Every row gives one point. Two turns around zero, p and q, are shown by what they do to some points. Where does a point land after both, in the order given? Backwards means that the second turn is done in reverse. Each puzzle has new turns, and all numbers are rounded.

Turn p:
[  5 -10] => [ -2 -11]
[ 11 -28] => [ -8 -29]
[-30  32] => [-5 44]
[14  6] => [15 -4]
Turn q:
[12 -7] => [10 10]
[-27  11] => [-18 -23]
[27 24] => [-15  33]
[-13 -28] => [ 23 -20]
Where do these land?
q, then p: [ 17 -11] => [20  1]
p, then q: [ -6 -12] => [  2 -13]
q, then p: [18 15] => [ 5 23]
p, then q backwards: [18 16] => [  9 -22]
q, then p: [-48  -8] => [-34 -35]

Turn p:
[ 8 36 13] => [ 30 -21  15]
[ 4  1 21] => [ 14  -7 -15]
[-20  -1 -48] => [-39   8  34]
[-7 -7  7] => [ -5  -4 -10]
[  2 -23   2] => [ -9  14 -17]
[13 -7  5] => [ 8 11 -7]
Turn q:
[19 17 -9] => [25  5 10]
[ 7 17 -7] => [19 -2  2]
[-11  16  27] => [  4   7 -32]
[ -3 -20 -26] => [-13 -16  26]
[-12 -30  15] => [-35   6  -5]
Where do these land?
q, then p: [-26   2  20] => [-27   8  17]
q, then p: [ 12 -14 -20] => [ 10 -13 -22]
p, then q: [ 4 -6  4] => [ 6 -4  4]
p, then q backwards: [40 10 -5] => [37 19 -1]
q, then p: [-30   8   1] => [-25  19   0]

Turn p:
[ 20 -48 -24  19] => [31 15 48 11]
[-38 -23  32 -10] => [  5 -51   5 -20]
[-13  18  -4 -31] => [  8  -8 -37   1]
[  0 -25   6  16] => [ 4 -7 29 -4]
[-6 15 -5  1] => [ -9   0 -11   9]
[ 14  27 -32  14] => [-12  31  -9  31]
[ 24  35  27 -10] => [-26  21 -26 -30]
Turn q:
[ 10 -29  -2 -33] => [-29 -12 -20  25]
[ -3 -37 -18  -8] => [-10 -35 -18  12]
[10 27 29 24] => [ -1  27  28 -27]
[ -4  36 -35  24] => [ 46  13 -15 -24]
[-13   3  27  -7] => [-7  8 26 14]
Where do these land?
p, then q backwards: [-15 -23  -6  47] => [-31 -19  41  -2]
p, then q: [-23   6 -32  16] => [  9 -20  17 -33]
q, then p: [  1   1  21 -35] => [-34 -15   5  17]
q, then p backwards: [ 13 -13 -11   4] => [-9 11 14 -9]
q, then p: [ 23  29  28 -32] => [-43  -9 -29  20]

Turn p:
[-3  0 -1 11 28 12] => [11 -7 13 22  4 14]
[  0  -5   9 -21 -14  23] => [  4  11 -24  -8  20   9]
[-24 -18  -4  10  10   8] => [-15 -10  -6  27   2  10]
[-3  4 48  6 -5 17] => [ 21 -35 -23 -14  13  12]
[ -1  26 -10  -6 -15 -26] => [ -6  12   6 -24 -30  -5]
[  8 -10  -1   2  24 -19] => [-8 -9 30  3  6 -2]
[ 22   3 -41  -2 -28 -16] => [ -8  38   4  -6 -16 -37]
Turn q:
[ -6  12 -26  -9  22  13] => [ 13 -25  17  14  11 -15]
[-43  10   0 -14  46  -7] => [  7 -22  35  13  40  28]
[ 11 -17  -8   3 -20   6] => [ -3  18  -3   1 -16 -18]
[ 16   3  31   6 -22  16] => [ 11  11 -19 -31 -20   6]
[ 12   4   5 -14  -9  -7] => [-10  -7  -3  -4 -18   4]
[ 16 -28  37   0  12   7] => [-15  16   8 -45   6   2]
[ 16  -1 -18  -1 -16   7] => [  1   0  -7   7 -18 -22]
[  0   9 -21  28  -4 -29] => [-13   3 -28  31  15  -4]
[-22   8   1   2  -8  -7] => [ 8  5 -1 15  2 18]
Where do these land?
q, then p backwards: [ 13   8  22  18  -5 -14] => [-17   0  11 -18 -21   9]
p, then q: [-19  30  12  15  12  -2] => [  9  22  -2 -13 -26 -18]
q, then p: [ -2 -22  -2 -18 -14  14] => [  6 -10 -13 -29  -8  -2]
q, then p: [ 22  14 -17 -22   6  24] => [-26 -10  -1 -16  17 -27]
p, then q: [ -5  26 -23  26   1   3] => [  2  13 -35   1 -22  -3]
q, then p backwards: [  5 -20  -3  -8 -18 -31] => [-26  -8 -29  -7  -3 -12]
p, then q backwards: [-14 -37  11  -9  18   6] => [-10   6  -6   6  29 -33]

Turn p:
[  5  17  17  -9 -24  -4] => [ 10  19  -8  14 -22  -9]
[ -7  10  -7 -17  -2 -18] => [-10 -10   4  17 -16  -4]
[  2  29   6  -7 -14  14] => [  1  17 -23  15 -12   9]
[-20  -7  17  48  23 -18] => [20  5 47 -3 22 27]
[ -9 -13  -9  -8  17  -6] => [-14 -16  10   1  11  -5]
[  5  16  -4  11 -17  -6] => [ 10   5  -3  -1 -21  12]
[ 20 -14  -3  -4  12  12] => [  6 -12 -14 -12  17 -11]
[  5 -39 -17 -13   6  26] => [-23  -9 -13 -33  22 -20]
Turn q:
[-14  -2  22   7 -19  -1] => [ 25   6 -16  -5 -13   5]
[ -2  28 -40   4  11 -26] => [-18 -35  31 -25   9   8]
[ 1  1 14 10  7 22] => [ -1   6 -25   3  10  -8]
[ 21  -3   8 -15 -19   6] => [ 14  12  10  12  -5 -23]
[-25   6 -36  -2   9  -7] => [-20  -2  18 -28   7  23]
[ -7  -9  24 -17   8   1] => [ -7  12 -14  10 -24  -2]
[ 26 -21   7  13   3   6] => [ 7  1 -4 32 16 -2]
Where do these land?
q, then p backwards: [  9  10   3 -20  20   4] => [-12  -8  -7 -26  -8  -3]
q, then p: [-22 -13  19 -13  -5  -4] => [ -3  12 -21  -5 -23   9]
q, then p: [  5  17  19   8 -10 -18] => [  8  -8   1 -22 -11 -20]
p, then q backwards: [  3 -13  11  28  19   4] => [ -1  -2 -25  20 -21   4]
q, then p: [-11  10 -23  -8 -10 -11] => [ -3  15  -6  15   7 -23]
q, then p backwards: [ 19  26 -16  -6   9  35] => [ -4 -40  11 -24   8  16]
q, then p backwards: [ -2 -37 -13  11 -23 -10] => [-10  22  21  33  11  -6]

Turn p:
[-25  10  -5  -5  -6 -16  11  -1] => [ 19  16   4 -17   3   7 -13   6]
[ 19   2   3   6  20   5   9 -13] => [-17  -4   2  -7  12  -4  20 -12]
[ 16  13   6  -4  -1   0 -30  34] => [  6 -32   9   9 -24 -26  -7   6]
[ -1  -4  11  -3 -12 -17  -2 -13] => [ 17   6 -14   1   1   2   0 -15]
[ 11   4   0 -23  11 -12  11   3] => [  4   9   1  -9  10 -27   6   1]
[-13  12  -6 -48  -6  26   2 -13] => [  3  32  32  26  17 -17 -15  -4]
[ -3   8  20  14 -10  38   4  27] => [  0 -10  26  23 -24  14  20  22]
[  7   9  -9  15  18  -6   3 -10] => [-14  -8   2 -21   6   4   4 -10]
[ -8   6  -7  13 -16   5   2  11] => [  0   3   4  -2 -20  13  -6   9]
[ 12 -26  -6  18  -5 -13  10 -13] => [-13   5 -35  -6   1  11   9  -5]
[-16 -34  -7  17   7 -11 -20 -11] => [ -3 -17 -31   4  19  22 -18   3]
Turn q:
[  9 -17  22  -6 -19   4   2 -14] => [-20   5  24  -6 -12   8  14   7]
[ -2  15  -3 -12  20  20   7   5] => [  6  -8 -12  -6   9 -27  11  -7]
[-19  10   3  16  31   8   3  18] => [ 18  13 -25 -14   9 -10  -3 -25]
[ 24 -21  -2  -1 -28 -24  11  -4] => [ -3   7  22  25 -12  25   8  24]
[ 21 -27 -16  11  -6  -6 -21  -5] => [-19  20   4  15   8   9 -19  23]
[ -1  21  16 -13  11  10 -17  13] => [  9 -10   7 -24  23 -12   1  -7]
[ -7  15 -21  20  11 -18   8 -18] => [ 16  -1 -10  17 -21  -7 -27  -8]
[-15  -9  -7 -14 -12 -18  10 -12] => [  0 -14  -6   0 -24  15   2  14]
[-10  13   9  -2  -8  24  -4  16] => [ -8 -12  -2  -9  19  -1  12 -21]
Where do these land?
p, then q: [-5 11 26 24 -6  8 11 -7] => [-16   3   8  10  -8 -14  29 -11]
q, then p: [ 19  15 -18 -10  13  -4  11  13] => [-13 -15 -18 -21  -7  -8  13   3]
p, then q: [ 24   6   7 -23  -7 -17 -10  21] => [ 16   2  15  17 -11  25 -12  20]
q, then p backwards: [-16  15 -12  11   2   7   5  18] => [  4 -12  11   1  -1 -14 -16 -20]
q, then p: [-10  17  12   2  -4 -22  11  -5] => [ -5   6 -11  22 -10  -5  12 -15]
p, then q backwards: [ -8 -18  -2  21 -22   6   6 -23] => [-17 -23  -7  22 -14  -7   6  16]
p, then q backwards: [-19 -29  19  -4  -7   6  10 -16] => [  9 -12 -16   9  -3  -9   8  36]
p, then q: [  5 -21  -9   4  12  -6 -12  -2] => [ -3   5 -25   0   1   2 -12   9]
p, then q: [ 10   5 -23 -24  18  23 -32   0] => [  4  20  -2 -34 -11  23 -30  -4]

Turn p:
[ -2   7  20  -8   4   1 -44   8 -19] => [ 16 -25 -20 -22 -25  -9  13  -8  14]
[ -7  16   5 -11 -37   2  23 -27  -3] => [-40  10  -3   3  -3  24   0  23  16]
[ -7 -15 -17   7  -8  -3   3   4 -11] => [ -6   6   3  17  -8   4   6 -16  -9]
[ -3  23 -25 -12   5  -6  11 -22 -16] => [-28  -8 -13  22  11 -13 -12  -1  17]
[-30   8  11  14   1  12  -6  23 -13] => [ 23  -1  13   9 -15   6  17  -7  28]
[ -9   8   7  -9  -7 -13   2   7  30] => [ 1 -8 20 -2 -3 -3  1 30 -7]
[ 30 -11 -11  -3  -4   0  -3   6  20] => [ -7  11   5 -18   9 -15   1  -1 -29]
[-16 -10  -5  -3   1   4   9   9 -25] => [  5  11  -5  20 -17   4  -4 -14  10]
[ 25 -12 -11  14  -2   0  11   3  -8] => [ -9  14   5  -6   8   1  -8 -25 -13]
[ 23  -7  11 -13  10  15  13  -8  17] => [  5  20 -11 -18  18  -2 -14  15 -10]
[-13 -12   5  15  -3   7  -6   6  30] => [ 18   1  15   0   8  10  22  13 -15]
[  8   4  10   9  39 -18 -14  -8  -2] => [ 22 -31  -8  -6  16  -6 -20 -10  -2]
Turn q:
[-29   3  -5  -5  13 -45 -16  -9  -3] => [ 36  33 -25  18   2  -3  -7  -2   8]
[-10 -15 -24  -5 -19   8  -3   1   4] => [ -8  -4   6  11 -25 -10 -14 -11  11]
[  1 -11  11 -10 -21  21 -16   8  -3] => [ -3 -18  14 -14   0  -3  -8 -27   9]
[  6  10  -9 -10 -11  19 -12  10  -6] => [-12 -14  -5  -7 -10  -4  10 -21   3]
[ 16   5  19  -6  16 -22   2 -11  36] => [ 27   5  14   6  18 -19  15  18 -25]
[  7  -9 -13 -11   8 -15  -2 -14 -11] => [ -8  15 -13  12   8 -16 -10  -1  -4]
[-14  -3  17  16  18 -16   9   6  -9] => [12 15 -3 -2 16 20 -2 18 12]
[ 15  -3 -21  48  17  19  10  -9   0] => [-34   4  14  26  -4  35   7  16 -16]
[  0  11  14  -4 -17  20   8  -7  -2] => [ -3 -14   3 -26  -8   5  -5  -3 -12]
[-8  6  8 -5 25 -4 14  7  0] => [  3  17  -3 -11   7   0  14  18   8]
[ 15   6   2  -7 -30  14   5  18  -7] => [-10 -38  -5 -12  -6  -4  -2  -6   6]
Where do these land?
p, then q: [ -3 -17  21 -11  -1  13   3   2   3] => [-14 -20 -10  -3  -7  -6  14  -7  -2]
q, then p: [ -9  14  10  31   1 -10  20   3  -9] => [ 12  30   2  -6  -1 -20  18 -10   5]
q, then p backwards: [ -6  -4  18  -9 -16  -3 -13  13 -14] => [ 10  11  13  14  20   1  -7  -2 -15]
p, then q backwards: [-22 -10 -20  -8  -9 -26   5   1  13] => [ 19  -5 -22  20  -5  -1   7 -10  23]
p, then q backwards: [ 29  11 -16 -20 -23  -7  -6 -33 -21] => [ 21   7 -24 -14  -3  21  13  -6 -43]
p, then q backwards: [ 30   3 -20  23  10   9  -2  25   1] => [  6 -13  18 -29   9  14 -29 -12   8]
q, then p: [  1  -9   5  -1   4  31  22 -13  19] => [  9   0   0  -8 -35  12  -6  15  18]
p, then q: [  1  19   1   9   6   4 -21 -14  13] => [ -7  14  12   4   7 -17   1  18  15]
p, then q backwards: [  3  17   1 -16  -2  -3  -4  17 -28] => [-17 -10 -19 -22 -15   8   2  10  -4]
q, then p backwards: [-18 -26   4   2   9  13 -14  -9   7] => [ 5  2 -1 16 -5  2 26 24 -6]
p, then q: [ -7   3  -3   0  21 -22   9   6  16] => [ 4 -3  6 10 31 11  0 -9  8]

Turn p:
[ 21  -2   1  15  -1  14  -4 -10   6 -15   5] => [ -4  -8 -15   2 -16   4 -12   1  17 -16  -3]
[ 8 11  2 25 11 12  7 -8 -3  5  2] => [-13 -11 -15  -9  -5  -2  -8  -6  -4 -16  15]
[ -4   9   8 -10   6 -13   0   0  -3 -37  -2] => [  2   3  29 -10  -4   4   7  -6  26  -9  -3]
[ -1   0   4 -21  11  -6  -5   5  10   7  11] => [10 15  4 -2  8 18  2 12 -2  6  5]
[ -5  -2   5 -20  -8  -2  21  23   4  11 -27] => [-15   1  19   1  -5   2  20  12 -26  16 -16]
[ -6 -13  30  -7  -7   7 -19   4 -10  -2  -6] => [ -8   2  18  30   4  13 -14 -10   1   4  -1]
[ -5 -20  -8  -4  -4  -7   1 -20 -19  10   6] => [ 16   6  -4  -3  10 -11 -20 -16  -9   8 -12]
[  2 -18 -15  -9   4 -19   8  -7  18  -8  -7] => [ 26   4   5 -12 -20  -3   3   7   0  12 -10]
[-15  -8 -16   1  11  -2   2  21  -7  -2 -21] => [  8 -10  21   4   1 -20  10  14 -17  -5   0]
[ 37  11 -22   9 -13 -14   7 -14  -4  11  14] => [ -6  25 -38 -19  -8 -19  -3   0   9  -2  -8]
[  4  16  13  16 -17  -1  12  20  -5  13  16] => [-35  -1 -11  -3  10  -7   1   5   5  16  12]
[-13  14  10  33  12  12 -16  -6  12  12 -15] => [ -3 -20 -10  16 -11   2   8 -14 -11 -13  35]
[-25   1 -12 -29  -5  20 -14  -8   2  -4  24] => [ 24  -8  -4   7  38  20   7   1  11   0 -13]
Turn q:
[ -1   5   7  12   7  10  -3 -11  17  -5  -3] => [ 12  -7  -6   0  -4   0  17 -10   4  -3  13]
[ -3  -6   8  -3  11  13 -18  -1 -20  23  -4] => [-15   1   2 -17 -21  13   3  -1  14  15 -10]
[ 16 -11   9 -18   1  -3   3   2 -10   6   8] => [ -1  -4  19  -1  -1   5 -12  15  12   0  -8]
[ -4   1 -12  21  23   1  -4   8  17   8  27] => [-11  -1  -5   9  -1 -35  13 -13  20   5   8]
[  1  -2 -26  16 -21   2   0   7  10 -10  -6] => [ -5  -6 -28  10   5 -11   0   7 -18 -14   0]
[ -1  -4  -8   1  15  -8  15   6 -23 -16   1] => [ -2  16  -4  18   5   6 -24  -4   8   9   4]
[ 17   7 -18  27 -18  -8   2 -26  24   4   2] => [ 14  -2 -25   5  15 -12  26   3   5 -31 -11]
[ -8   7   5  10 -30  24   7  -2 -11  -4  -1] => [ 13 -16 -24 -20   7   5 -11  -1 -13   8  -7]
[ 12 -20  17  -8  14  13  18   7 -10  -2 -13] => [ 10 -13  10  18 -12  20 -11  10   9  20   0]
[-16  18  18   7  -2  -6  21  13  14   2 -15] => [ 21   0   9   9   3  -4   9 -20 -26  15  -5]
[-13 -10   7  -6 -13 -17  -4 -16   9  -5  -8] => [ -6  -3   8  -2  20  18  12  -3 -11 -11   3]
[-11   7   2 -48  20  -8  -3  -1  -7  10   2] => [ -8  28  37 -15  -2   5  -1  16   0  16  12]
[ 11   8  -9 -10  -8 -13 -35  13 -10 -12   9] => [-21   8   6 -14 -13  -8 -21   0  -5 -30   3]
Where do these land?
q, then p backwards: [ -4   8   6  17   4  -9  -3 -15 -18 -15 -17] => [  8   8  13 -10   2   5 -13 -30   3   6   4]
p, then q: [  5  17   0 -21  20  -5  15   4   4  -3   7] => [ 16   4  15  -9  -8  -3 -14  10  -7  17  15]
p, then q: [-16 -16  12 -16 -14  11 -24  12   5  -8   8] => [  5 -20 -10  13 -23  -6  19 -17  12   6  -6]
q, then p: [ 19  -9  -6   5 -20  25  -8  23 -22  17   5] => [ 16   5   9  35  -3 -20  15  10 -10  15 -17]
q, then p: [-18   8   2 -12 -14   2   6   5   4   6 -21] => [-17   7   4  -2  18  -7  -9  -5 -17 -10 -10]
q, then p: [21 -3 -9 13 19  2 -2 22 18  2 -6] => [ -8  -7  -7   0 -15 -25  -1  -7  16  24   4]
q, then p: [  2  13 -14   7 -12 -18 -15 -16  -4   0  13] => [ 13   1  18 -15  -2   5  20  -3  12 -15  -3]
p, then q backwards: [ 12 -12  18  -8 -23 -15 -10 -18 -14   7  16] => [-11   8  -4  13  18 -10  15   6 -36  -2   5]
p, then q: [-19 -14 -15 -10  -8  -6  13  -6   0  -3 -21] => [  8   0   9  11  -3  26   0   8   3  -2 -25]
p, then q backwards: [  6  10   2 -20  15  -5 -20   0   0  -9  -4] => [ 12   8   1 -10  10 -20   0 -19   2  -4 -10]
p, then q: [ 15  -7   3  17 -12  14  18 -14  11 -15  13] => [-22 -11  -7  -3   3   4  16  23 -18  -7  11]
q, then p: [ 7 22 13 16 20 24 16  8  5  7 13] => [  2  28 -28  -4 -23  -2  -1  -1  -3  19  -4]
p, then q: [ -8   3   0   6   4  -2  18  13  11 -11   6] => [ -7 -14  19   2   5  -3  -1  10  -5  12  -1]
p, then q: [-22 -20 -12   6  21 -18  -4 -16   0  25 -12] => [  1   9   5 -10  -3   6 -22   8  32 -19 -27]

Turn p:
[  7   7 -10  19   5  -7 -12  12   9   1 -20   6] => [-7 16 13 -9  7 -5  5 13 20 13  1 -8]
[-19   0  12  -3 -13 -12  27  -2  -2   7  21  -7] => [ 11 -22 -21  20   2   4  15 -13  -7   5  10   8]
[-12  -8  14  -1   4  -5 -23  -7 -13  -7   3   8] => [-12   3 -10   2  -9 -10 -10  19  -5 -11   9  15]
[  2   2  -6 -10  16  17   8  24  16  -4   8  22] => [ -1  23  11   9   2  17   9 -17  11 -24   1  -5]
[ 20   3  15   3   1  11 -18  17 -22 -10   7   9] => [ 12  18   9   7   3 -21 -23   3   6 -16   0  13]
[ 12  -4 -11  13  -1   1   7   4   4  13   6  -4] => [ 3  6  7 -1 18 -3  6 -9 -7 11 -1 -6]
[ 19   4  13  -7 -23  -9 -14 -10 -10   2  11   5] => [ 26   0 -13   0   7  -8 -17  19 -11  -4  -1   1]
[-11  -5   2  14  15   9  18 -15  20  37   9 -17] => [-10  -1  -8 -16   8  14  14 -32 -20  25  21   1]
[-18  18   2   1  -4   6   0   8   1 -18  -6 -14] => [ -4 -11   9  15 -19   7  -9   0  17   9   3   2]
[  6 -10 -20 -19 -15  -7  -6  12  -8 -16  -6  -2] => [  4 -10  14  11  -5 -10   2  16  -2 -15 -16 -20]
[  3 -12  16   6   0 -13  -3  -8  11 -16 -26 -11] => [ -5 -24   7 -24   3  -1  -1  17  16  -1   7   6]
[ -4  -8  -3   3   1   7  21 -17   0   4   1   9] => [ -1  -4  -6  -6   3  11  14 -10 -11   2 -13  13]
[  0  11  -4  -7 -17   5   8   1 -10  26  -8 -10] => [ 22   1  -2  -2 -16  -9   7  -9 -10  19  -2 -10]
[-12  -6 -13  -2   1   7   8  -5  17 -11   8   1] => [-12  -7   6   9   2  23   7  -2  -6  -4  -4  -2]
[  7   7  -7 -10  32  -9 -20 -15 -14  -9  -9   4] => [-26  10 -16 -16  -6 -11 -20   5   8 -10 -15  -8]
Turn q:
[ -3  -2   0  -6   9   1 -16  -1 -10   7  -6 -28] => [ -4   8  21 -20   3  -1  -8  14  -7   3   8  -7]
[ 13   0 -17   2   7   5  10  -9  14   0  -3  17] => [ -4 -23 -14   8 -10  -3   1   0  10  -4  -9 -10]
[-46  10   6  -3  -3  -9 -22  -1  37 -21  16  16] => [-11  27  -9  33 -14   5 -23 -21  18  -7  39   1]
[  6   2   6  -6 -13   6   2 -15 -14  -7   7  -3] => [23  5 -1 -6  3  2 -6  5  3 -9 -8  6]
[  5 -40   2  10  -6  -1   3   4  -2   8  15   7] => [-12   1 -25  -7  -2   6 -12   1 -21   8 -17  19]
[  8  12  11   1 -16 -10  -1  -6   1  10  16 -13] => [  3  16   8   4  15   5  -2  -1  -6 -21 -13  -4]
[  9   5 -12  -5  10  -7  11   4 -12   5   3  19] => [  4  -2 -14   6  -4  -4  19   9   4  10 -12 -10]
[  1   9   6  -8  11  -5   9  -3 -14   9 -48  -8] => [  4 -22  15 -17  11 -18  29  15  -1  -1  23   1]
[-22  -6 -33  -3  -8   4   6   8  20  -6 -17  13] => [-17 -13 -18   1   3 -18  -9 -16  27  15  14  -4]
[ 6  1 11  5 -4 13  6  8 -8  9 13 -8] => [  1   7   8 -10   1  15   6  -7  -4  -1 -16   7]
[  1  -2   0  28   7  -4   5   0 -10   0  10  -5] => [ -4   7  10   3 -14 -12   3  -4 -12   2 -18   9]
[ 14  11   9  -2   4   0 -17   7 -12  -1 -24   3] => [  6 -14  20   7  11   4  11  20   0   9   9   4]
[ 12   5  10  -7  -4  -6   7   3  -1 -12   7 -20] => [ 17   3  10  -3   9   4  -3 -10 -16  -5  -3 -11]
[-4 -6  0 -4  7 12 -3  2 12  0 13  8] => [ -6   1  -9   1 -13  16  -6  -5   4   2   1  -2]
Where do these land?
q, then p: [  4   2   5  -1   2 -17 -10  -4 -12   7 -11 -19] => [  1  -2 -10   9  -2 -19  -6  -9  16 -12   9   1]
q, then p backwards: [ -4  -7 -13  22  16 -15   7  -1   5  -7  -9   9] => [-19  -5  -4  -1   1  -6  -2   4 -27   5   0 -15]
p, then q backwards: [  7  13  22   9  -8  -8 -15   1   4 -11  -9 -12] => [ -6  -5 -12 -11  -5  13 -20 -12  -5 -13 -15   2]
p, then q: [ 18   4  13   0 -19  -5  21 -13  15   4  12   8] => [  3 -29  -3  -9 -14  12   2  13  -1  10 -17 -13]
q, then p: [-28  -4   4   1 -10 -23  13   5  -8  -5   5  15] => [ -3  12 -23  10  14   6   4  -1   7  19 -21 -10]
q, then p: [ -2 -21  12 -10 -13   1  -3  -5 -12  13  19  11] => [ -1  25  11   7 -14   3   0  -3   7  -2 -21 -11]
q, then p: [-18  -4 -16  18  13   1  -1 -10   4 -15  15   4] => [13 -3 -5  5  0  3  1 31 -4 21  4 -7]
q, then p: [ -6  -6  -9   2   6  27  12 -15   5  12  -4   0] => [  5 -13   7   1 -10  19  11  14  -9 -16  -1 -10]
q, then p: [24 31 -3 -6 18  0 -1  3 -7 15 11 -1] => [ 12 -23  23  -8  -6  -3   0 -21  17  10   9   8]
q, then p: [-17  11  -9  -5   2  -6  -8  33   2   4 -20  19] => [ -9   7 -16   5  13  13  20 -24  -9  17  20   3]
q, then p backwards: [ 12   3   5   7 -21  20  12   2 -10  -3  -2  -2] => [ 17  -1   6   7  -5   8  26  -7  -2 -11  -6   4]
q, then p: [ -2   5 -23  -5   2   6 -22 -16  -8   4   3 -17] => [  5  -2   6   2  -9  -1 -10  10  14  -6  29 -19]
q, then p: [ 21  -8  16 -26   9   8  -6   5   5 -14  -4  -3] => [  5   6  19  -2   4 -14 -16 -18 -24 -11  -1   4]
q, then p: [-10 -18  -6  -7   4  11   0  17  17  -3  -6 -11] => [ -9   2 -12   1 -13   4  -4   0 -30  -2   8  -4]
